Every row gives one point. A path goes straight from each point to the next, and from the last back to the first. The post is the endless flat space through its rows: a point in 2 columns, a line in 3, a plane in 4, and so on, so that a path can go around it. How many times does the path go around the post? Going back the other way cancels.

Post (1 x 2):
[[-10  23]]
Path:
[[-16  40]
 [-49  42]
 [-22   7]
 [ -9  11]
 [ 20   6]
 [ 16   0]
 [-19 -13]
 [-46   8]
 [-40  49]
 [-30  60]
 [-24  24]
 [-24   9]
 [ -7   7]
 [ 19   9]
 [ 12  45]]
Times around: 1

Post:
[[ 24   5  11 -17 -22  25 -16 -24 -16]
 [ 17   8 -18  19 -20   2  14  32  25]
 [ -4  11 -20  31  51  24  38   2  38]
 [ 19   6 -10  11  -9  -3 -24 -10  -5]
 [  6   5   8 -27  58  13  39  -7 -20]
 [  7   9  29   8  17  10 -24  -8  17]
 [  0   9 -42 -14  12  17  13  23  24]
 [ 27  -9  20   9 -14 -44  32 -28  39]]
Path (13 x 9):
[[ 21  -9  -1   3  36  20  28   1  30]
 [ 39  28 -17 -13   4  24  29  21  11]
 [ 60  -1 -16   2 -16  16  53   5  10]
 [ 23 -26  14  16  19   6  16  -3  18]
 [ 27 -10   4  35  28  14   7  34  30]
 [ 20  17 -32   1  32 -14   4  14  18]
 [  6  37  -2   6  -1   5  -3 -14  24]
 [  0  10   3  20  13  -9   6   4 -18]
 [ -2  32   4  16  -9  13  -6   1  21]
 [ 29  38   5 -16 -17  15 -10   3  19]
 [ 28   2 -11   2   5  -5 -38  14   7]
 [ 19 -24 -29  -5   3   7  14 -29  16]
 [ -2  -5   0 -18  34  15  16 -10  16]]
Times around: 0
